Rows are points. The points of each table are mixes of a few directions, plus a little noise. Count the directions of each table, and those that both share. Where both have some left over, give the other angles between the two spaces (their principal angles), to ten degrees, smallest first.

First (7 x 2)
[[-18 -37]
 [ 21  42]
 [-18 -37]
 [ 28  56]
 [ -3  -5]
 [ 29  58]
 [-39 -77]]
Second (5 x 2)
[[ 18  37]
 [  8  17]
 [ 19  38]
 [-48 -95]
 [  2   4]]
Directions: first 1, second 1, shared 1

First (6 x 4)
[[-56 -37 -40 -35]
 [ 73  49  52  45]
 [-43 -29 -31 -27]
 [-14 -10 -10  -9]
 [  2   1   1   1]
 [ 39  26  28  24]]
Second (6 x 4)
[[ -4  -5   2   9]
 [-12  94 -14 -65]
 [-10  -5   5  16]
 [-17  35  -1  -9]
 [ 42 -95   3  31]
 [  2 -24   4  18]]
Directions: first 1, second 2, shared 0; angles 90

First (6 x 6)
[[-59 -14  22   2 -11  14]
 [ 29   7 -11  -1   6  -7]
 [-35  -8  13   1  -7   9]
 [-25  -6   9   1  -5   6]
 [ 95  22 -35  -4  18 -23]
 [ -5  -1   2   0  -1   1]]
Second (8 x 6)
[[  9 -14  25  10  10   2]
 [ 39 -19   8 -28   9  16]
 [ 44  -9  11 -15  16  30]
 [-49  16 -13   4 -16   7]
 [ 28   8   6  16  14   5]
 [ 11  17 -53 -35 -17 -20]
 [-60  13 -15   7 -22 -11]
 [-22 -13  32  39   5 -29]]
Directions: first 1, second 4, shared 1

First (9 x 9)
[[-22  23 -22  13 -27  43  10  33 -16]
 [ 21   5 -17  26 -37   0 -10  13  12]
 [-18 -15 -16 -15   3 -61  -4 -32  18]
 [  5 -21  14 -21  42 -41  15 -19 -27]
 [  8   4   8   4  17  27  26  30 -55]
 [-18  17   0   2 -18  38 -17   1  35]
 [ -2 -17  18 -23  35 -35   0 -29   3]
 [  5  -6   7  -5   9 -10  -4 -11   7]
 [ 21  12   7  20 -23  38 -17  13  22]]
Second (10 x 9)
[[  6 -26 -20 -56 -11   4  -9  33  18]
 [ 31 -13 -16 -11 -28   8 -12  32  14]
 [ 15   9   4  31 -10   3  -1  -2  -4]
 [ -7 -14  -9 -36   3   0  -2  11   8]
 [ 16  19  11  53 -10   2   1 -12 -10]
 [-39   8  13  -7  34 -10  13 -30 -12]
 [-12  -6  -2 -20   8  -2   1   0   2]
 [ -4   8   7  16   5  -2   3 -11  -6]
 [ -4 -27 -19 -65  -2   2  -7  28  18]
 [ -2  42  32  95  10  -5  13 -48 -28]]
Directions: first 4, second 2, shared 1; angles 80

First (10 x 12)
[[  4   2  18 -19  -6   6   5   5   5   3   5  -3]
 [  7  -1  46 -32  -9  13   1   0  18  10   5 -16]
 [  7  11  22 -49 -19  12  27  23  -1  -2  21  12]
 [-11  14 -95  34   4 -21  25  22 -47 -27   8  54]
 [  2  -2  19  -8  -2   4  -4  -3   9   5  -1  -9]
 [  4   7  10 -30 -12   7  19  16  -3  -3  14  11]
 [  5  -7  47 -18  -3  11 -12 -10  23  13  -3 -26]
 [ -8 -15 -16  58  23 -12 -38 -32   7   6 -27 -23]
 [ -4  -1 -18  19   6  -6  -5  -4  -5  -3  -5   3]
 [ -7  -7 -32  45  16 -13 -19 -16  -6  -2 -16  -2]]
Second (10 x 12)
[[  9 -10  26   4   9   3  -9  -8  10   5 -14  -5]
 [ 10   8  22 -28   5  17  11  14   2  -8   8  -9]
 [ 11  -5  30  -9   9  10  -3   0   9   0  -7  -8]
 [-12  29 -42 -31 -16   7  29  29 -23 -17  37   4]
 [ -7 -29  -4  58   3 -28 -34 -37  12  22 -35  10]
 [ -7  16 -24 -16  -9   3  16  16 -12  -9  20   3]
 [-24   5 -62  28 -18 -24  -1  -5 -17   4   9  18]
 [ 33 -16  89 -23  28  27  -9  -4  27   1 -24 -23]
 [  3  -9  12   9   5  -2  -9  -9   6   5 -11  -1]
 [-17  11 -46   7 -15 -12   8   5 -15  -3  15  11]]
Directions: first 2, second 2, shared 0; angles 30, 30

First (10 x 14)
[[  4   8  11  10  -5  -9  -8   4  25 -12   5 -10  11  -3]
 [-27  31 -37  13 -12   1 -24  -3 -19 -32   3  19  18  49]
 [ 32 -29  49  -9  10  -8  19   7  40  27  -1 -30 -12 -56]
 [-35  43 -48  21 -18   1 -32  -4 -23 -45   5  26  26  67]
 [-28  27 -44   9  -9   7 -18  -6 -33 -25   2  26  12  51]
 [  6 -10   8  -7   5   3   8   0  -2  12  -3  -2  -8 -13]
 [ 31 -40  42 -19  17   1  31   3  17  42  -6 -21 -26 -61]
 [ 22 -42  22 -27  19   9  33  -2 -13  47 -10  -6 -32 -45]
 [ 21 -17  32  -2   5  -6  10   6  30  14   0 -22  -5 -36]
 [-26  29 -37  12 -11   3 -21  -5 -22 -29   3  21  16  47]]
Second (11 x 14)
[[ -6 -25 -26 -28  15  25  25 -10 -63  37 -13  26 -32   1]
 [-11  11 -16   3  -4   3  -7  -2 -13  -9   0  10   4  19]
 [-28  51 -29  32 -24 -13 -42   2  13 -59  12  10  40  59]
 [ -3 -16 -15 -19  10  16  17  -7 -40  25  -9  16 -22  -1]
 [ 13 -29   9 -21  14  10  25  -3 -19  34  -9   1 -25 -26]
 [  4  -1   9   2  -1  -4   0   2  12   0   2  -7   2  -7]
 [-35  30 -55   7 -10  10 -20  -8 -45 -28   0  34  12  62]
 [  9  15  25  19 -10 -18 -16   8  51 -23  10 -23  22  -8]
 [ -5   1  -9  -2   1   4   1  -2 -12   0  -2   6  -2   7]
 [ 30 -33  41 -15  13  -2  25   4  23  35  -4 -22 -20 -54]
 [ 33  -1  66  20  -6 -30  -7  16  95 -12  13 -51  21 -49]]
Directions: first 2, second 2, shared 2

First (10 x 20)
[[ -6   1   7  -8  -6  -7  -9  -1  29  -2   6  -3  33  21  -5 -17   3 -23
   -4 -19]
 [  6  15  -9  -1 -17  -2  11 -15  37  -5  42  -6  11  -3 -23   0 -37   3
  -28 -38]
 [ -4  -3  -5 -15  -9  -4   9   0  -2   0  11  -9  -8  -8 -23  11 -22  10
    2   6]
 [-28 -20   0 -78 -38 -23  22   6   4  -4  21 -40  13  -8 -95  23 -72   7
   22  28]
 [  5  -2   2  18  19  16  13  -1 -37   6 -22  -4 -26 -26  12  21   3  30
    4  37]
 [ 11   0  -5  18   7  -7 -32  13   0  -2 -12  39  -6  29  54 -32  62 -32
    9 -27]
 [ -7   7  51  47  59  40   5 -10  -6  13 -71 -32  62  -1  36   3  34   2
   -9  51]
 [  5   3 -15  -5 -18 -15 -13   2  21  -5  26  20  -3  17   6 -18   6 -20
   -4 -40]
 [  4  -9  13  34  41  21  -4  11 -61   9 -62   9 -28 -16  51  11  51  19
   21  57]
 [ 18  10 -39  -9 -38 -19   0  -5  15  -7  61  26 -45  -7 -10  -3 -25   5
  -15 -53]]
Second (9 x 20)
[[ 16 -22  32  -6   8  20  48  19 -13  26 -22 -66 -31  -2 -47  14   2  12
  -14 -56]
 [ -7  -9 -18 -26 -11 -22 -36  17   0 -21  16  53  11   9  22  -7   1 -13
   28  28]
 [ 29 -11  27   9  23  31  25  24  13   1   8 -14  14 -16  -1  24 -23  28
  -25 -31]
 [ -5  10  25  25  20  18  11 -15  11  11 -28 -33  30   7   1  -5  13  -6
  -16  -1]
 [  9   0 -21 -10  -8 -14 -37  17  18 -27  37  68  17   4  39  -7  -7  -6
    9   5]
 [-12  15 -34  20  -9 -23 -33 -20 -27  -2 -11  40 -37   9  43 -24  47 -20
   21  25]
 [-33  32 -24  31  -6  -6  13 -62 -43  17 -31 -32 -43 -26 -13   5   5  14
    5  71]
 [ -7  19 -33  -7 -29 -26 -31 -17  33 -19  47  44  15  12  13 -20 -15 -20
   -2  -7]
 [ 10 -34  48 -35  12  20  39  37   8  13 -17 -61  23   3 -58  21 -23   8
   -6 -35]]
Directions: first 4, second 6, shared 4
